Each row of a before or after table is a point. One or more steps were done to the points. Then noise was added and the rows were shuffled. The steps act on columns, c1 being the first. What was done? A step turns or swaps two columns, mirrors them in a line or flattens them onto one, adds a multiple of one to another, or multiplies or shifts one. Angles are multiples of 10 degrees, from the lower column toward the higher: turns from -170 to 170, lines from 10 to 170 but not 90. Use the fewest steps. Two steps may share a column if one is a turn and the other turns, adds or multiplies; they go together, in the order done. Otherwise the lowest column goes first.
In the rows, 128 means zero.

Before:
[[101 166 112]
 [116  90 118]
 [104  94 132]
 [163 168 106]
 [161  97 158]
 [ 76 164 105]
 [ 93 133 130]
 [ 94 113 151]
 [145 113 168]
 [114 152 156]]
After (10 x 3):
[[160  98 111]
 [ 92 113 129]
 [103  95  83]
 [163 167 164]
 [116 151 191]
 [100 167 167]
 [117  90  61]
 [ 72 164 158]
 [146 113 147]
 [ 94 134 138]]
Steps: add 1.5 times c2 to c3

Before, 11 rows:
[[110 126 136 133 140  99 131 126]
 [135 123 147 122   7 140 125 125]
 [133 118 106 128 136 109  96 143]
 [114 127 105 121 139 139 143 140]
 [139 108 128 116 138 107 138 150]
 [126 132 102 114 129 125 144 129]
 [136 117 121 112 127 125 146 118]
 [142 148 145 119 115 143 143 136]
 [134 107 104 194 136 101 143 130]
 [130 109 138 117 136 138 122 119]
 [142 132 107 126 141 109 129 118]]
After, 11 rows:
[[125 137 121 133 136  91 140 103]
 [120 140 144 141 122 112 115 111]
 [137 127 140 143 140 138 114 125]
 [142 139 126 119 127 144 124 103]
 [127 111 113 144 110 150 128 141]
 [135 142 134 137 145 133 139 141]
 [130 142 109 144 148 116 106 119]
 [139 128 135 134 125 137 112 102]
 [138 140 127 114 130 109 110 135]
 [129  12 127 138 154 135 138 147]
 [ 73 139 133  89 150 116  98 106]]
Steps: turn c1 and c4 by 130 degrees; turn c2 and c5 by -100 degrees; turn c3 and c8 by 110 degrees; mirror c6 and c7 in the line at 20 degrees

Before:
[[143 161 162 154 166 141 131 129 104 145 113 157]
 [132 139 149 137 194 145  75  98 107  27 148 112]
 [145 169 175 161 166  89 119 102  95  91  93 166]
 [153 129 165 132 129 111  87 141 143 122 146 139]
 [147 181 103 168 145 114 121 105 118 122 140 135]
 [147 156 153 181 142 179 105 116 144  64  92 166]
 [181 125 115 144 129 121 117 126 134 128 138 117]
 [116 145 136 130 172 129 118 114 139 140  94 114]
 [183 138 120 116 124 147  80 209 100  99 141 169]]
After (9 x 12):
[[152 131 209 133 127 111  89 138 118 122 108 136]
 [133 138 211 135 198 145  61 110 153  28 113 111]
 [143 170 177 158 168  93 146 109 154  92 169 166]
 [185 138 183 116 110 149  51 207 160 100 121 166]
 [149 156 176 180 145 179 110 118 104  62 160 165]
 [147 184 118 170 148 116 101 108 140 121 119 137]
 [182 126 132 142 128 121 104 127 125 128 116 118]
 [143 159 149 156 166 142 155 134 148 144 147 158]
 [117 145 146 129 174 131 120 122 112 141 159 115]]
Steps: multiply c7 by 2; turn c3 and c7 by 40 degrees; turn c5 and c8 by 10 degrees; turn c9 and c11 by -170 degrees

Before, 11 rows:
[[135 100  96 130 150 146 134 117 147 131 142 191  96 127 145 112 130 124
  134 106]
 [107 108  87 111 120 160 129 123 134 117 163 106 164 101 145 150 129 153
  117 162]
 [115  96 120 124 138 171 109 146 118 138 145 119 136  77 112 203 107 125
  113 136]
 [ 86 125 129 193 145 171 129 193 112 143 106 114 118 113 147 101 156 114
  101 144]
 [ 80  99 178 112 167  90 110 167 219 162 153 104 108 124 140 123 113 134
  233 100]
 [115 183  99 111 128 145 139 142 120 138  93 145 140 131 154 105 134 156
  126 119]
 [ 98 122  94 103 138 166 120 148 134 110 128 137 148 137 140 134 148 111
  124 116]
 [132 140 136 110 123 155 105 112 136 107 122 101 152 107 129 117 127 112
   96 127]
 [ 85 142  95 142 134 166 123 124 148 156 152 106 130 116 147 193 175 114
   97 162]
 [ 80 135 101 153  65 140 141 121 132 109 162 219 151 120 152 100 131 114
  249 127]
 [ 80 130 124 101 174  71 105 121 127 106 116 113  75 134 105 113 148 131
  100 152]]
After:
[[128 135 101 154  66 107 143 124 124 132 161 219 151 117 151 100 131 120
  248 127]
 [130 142  95 142 132 126 120 118 142  80 154 108 129 113 147 194 175 121
  100 161]
 [127 131 123 100 172 147 106  99 117 185 116 113  77 136 104 113 149 135
  100 152]
 [125  96 119 125 140 107 109 145 115  86 145 120 135  63 114 201 104 116
  112 135]
 [142  99 179 112 167 178 111 154 208 134 154 105 109 121 140 123 114 107
  236  99]
 [131 102  96 130 149 117 135 101 148 110 142 190  96 128 143 110 131 131
  134 105]
 [129 122  93 103 138  91 120 143 130 109 129 137 148 137 140 133 145 102
  125 116]
 [127 184  98 111 128 124 139 163 118 110  92 145 140 132 154 104 133 141
  126 118]
 [123 124 129 195 145 114 129 165 106  84 107 115 118 109 149 101 157  76
  102 145]
 [130 108  88 110 121  99 128 157 132 109 162 105 163  94 146 149 130 150
  119 163]
 [128 139 136 110 122  96 104 116 136 119 123 100 153 101 127 116 127 126
   97 128]]
Steps: flatten c1 and c9 onto the line at 80 degrees; turn c6 and c10 by -130 degrees; turn c8 and c18 by -40 degrees; add 0.5 times c13 to c8; multiply c14 by 1.3

Before (13 x 48):
[[198 152 146 125 140 146  98 121 114 117 110 131 144 108 113 140 132 134
  123  98 153 170  66 160 137  91  51 174 181 123  88 131 111 172 115 198
  162 110 145  98 154 139 126 121 172 128 176  90]
 [138 140 155 168 161 140 135 138  99 100 103 122 141 151 111 134 105 105
  110  86 167 136 133 148 138  89  89 123 159 134  56  93 109 172 119 127
  144 122 135 152 173 143 140  88 132 123 166 110]
 [ 81 104 134 114 141 157 138 102 148 148 112 124  75 175 110 150 103 141
  155  89  88 103 104 115 108 146 112 114  47 160 132 194 127 146 136 172
  135  98 161 135  99 144 161 138 140 127  78  99]
 [115 113 123 108 124 175 165 125 151 102 118 122 117 158  79 153 113 103
  140 150 150 154  91  60 180 150 163 171 102 148 104 159  80 166 177 157
  132 123 137 145 122 178 126  78 147 145 151 118]
 [ 84 161 128 152 148 137 153 112 122 172 118 161  77 210 140 185 122  89
  109  86 119 135  61 140 100 154 133 136  79  86  82 143 117  80 139 154
  115  94 153  80 190 139 116  98 141 141 157 112]
 [ 80 116 153 116  96 132 148 126 115 119  96 131  86 144 113 123 110  82
  136 114 116 187  83 148 130  95 143 146 171  66 122 172 134 121 145 162
  154 128 159  88 109 121 128 112 145 134 140 147]
 [151 164 145 142 136 134  98 103 132 123 114 138 107 152 154 160 130 112
  149 154 127 190  72 171 136 114 111 146  65  67 122 180 145  83 165 130
  170  75  41  88 147 137  90 102 159 146 133 171]
 [ 99 184 142 115 173 116 111 120  98 161  88 119 127 160 147 172 168 166
  135  88  88 183 144 120  70 133 156 143 160 108 160 162  99 152 119  98
  186 130 127 130 116  84 146 158 151 154  89 116]
 [108 183 105 146 131 118 143 131 107 128 118 102  84 153  63  89 142 112
  106 147 127 137 138 117  97 147 142 100 109 165 126 119 175  96 115 125
  123  85 158 110  90 134 128 128 132 174 105 134]
 [101 163  86 163 156 128  97 110 177  95 229 121  94 145  62 130 137 136
  133 102 127 121  98  91 102 134 103 149 157 143 137 151 132 160 129 149
  150  77 135  92 120 146 156 175  89 146 123 121]
 [121 147 168 192 147 149 164 141 182 112  82 149 180 112  92  99  92 184
  113  89 151 112 107 177 116 152 166  90 117 154 115 141 122 133 128 143
  113  58 195  95  89 177 133 154 141 178 131 152]
 [131 136 140 142 120 228 137 142 128 137 122 161 168 143 105 143 185 106
  125 157 139 107  85 198  94 123 188 168 171 179 166 142 121 112 182 150
  158 116 209  82  85 104 110 170 124 123 127 147]
 [180 123  82 176 173 116 116 108 125 135 145 132  84 183 113 133 126 112
   71 125 100 183 100 137 200 163 107 104 130 153  76  92 150 121 147 138
  166 152 168 148 141 172 151 122 135  50 134 198]]
After, 13 rows:
[[119 147 164 190 143 153 164 139 181 108  83 151 158 111  93  95  91 188
  145  91 150 109 105 180 116 157 168  91 119 152 112 140 123 133 131 144
  116  57  77  93  88 178 132 154 142 178 192 153]
 [151 165 142 141 137 132  98 108 136 125 114 137  87 154 152 163 131 108
  187 155 128 190 130 168 135 113 110 148  62  67 121 182 143  83 165 131
  172  76 177  88 148 135  87 102 161 143  41 172]
 [ 97 185 143 113 172 117 111 121  95 161  89 122 125 159 149 171 168 167
  117  88  88 183 138 118  69 135 157 142 160 107 159 165  98 153 119 100
  186 130 202 130 118  86 146 157 149 157 141 119]
 [199 154 146 127 140 148  98 121 116 119 108 131 138 109 117 140 131 135
  184  97 152 172  98 160 137  92  52 174 183 121  89 131 113 171 115 200
  162 110  26 100 154 141 126 117 174 125 131  91]
 [129 136 141 142 118 227 139 139 129 138 122 159 164 142 103 143 186 106
  168 157 136 109 109 202  97 123 188 171 173 178 168 141 123 111 182 151
  154 115  72  78  84 104 108 170 126 122 204 147]
 [ 84 161 126 151 149 135 154 110 123 171 118 161  69 206 140 185 126  88
  186  87 119 137  87 141 101 151 134 136  80  84  81 141 117  82 141 157
  116  94  57  82 188 140 118 102 141 139 142 112]
 [109 186 106 145 131 119 141 135 111 128 119 104  73 154  66  87 139 111
  111 143 124 137 111 115 100 146 143  98 112 164 127 120 178  95 113 127
  123  86 150 109  88 137 129 128 130 173 165 135]
 [181 120  81 177 174 115 118 110 126 136 146 134  94 183 111 132 125 111
  136 123 101 179  67 138 200 164 106 104 130 153  77  93 149 124 148 140
  169 152  86 149 142 170 152 122 134  52 164 201]
 [115 112 128 108 122 177 164 125 151 101 118 122 112 158  78 152 111 105
  168 148 150 152 129  58 182 150 162 175 100 151 104 159  81 162 177 157
  136 124  78 145 121 179 126  77 151 146 130 118]
 [100 165  83 167 154 129  97 108 176  94 226 125  76 147  56 129 138 137
  160 104 128 119 123  92 105 131 101 149 158 141 134 149 133 159 132 148
  146  74 130  89 122 148 154 173  91 144 137 122]
 [ 79 119 154 116  94 134 149 128 114 119  96 132  85 146 112 124 113  80
  171 115 116 185 119 146 132  93 147 147 169  66 119 173 136 123 146 162
  155 127  84  92 108 121 128 112 146 134 152 148]
 [141 144 157 170 160 141 133 139  99 102 107 122 139 152 111 138 103 105
  113  87 168 133 110 150 138  88  90 123 159 135  55  96 105 172 119 127
  141 119  51 151 174 145 143  88 133 121 126 113]
 [ 83 103 134 115 138 158 137 102 151 148 111 125  67 175 110 151 101 139
  158  91  86 104 146 116 111 149 108 111  44 160 132 196 128 147 135 173
  137  98 201 138 101 145 161 139 138 126 176  95]]
Steps: add 0.3 times c38 to c13; turn c19 and c23 by 70 degrees; turn c39 and c47 by 110 degrees; multiply c39 by 2
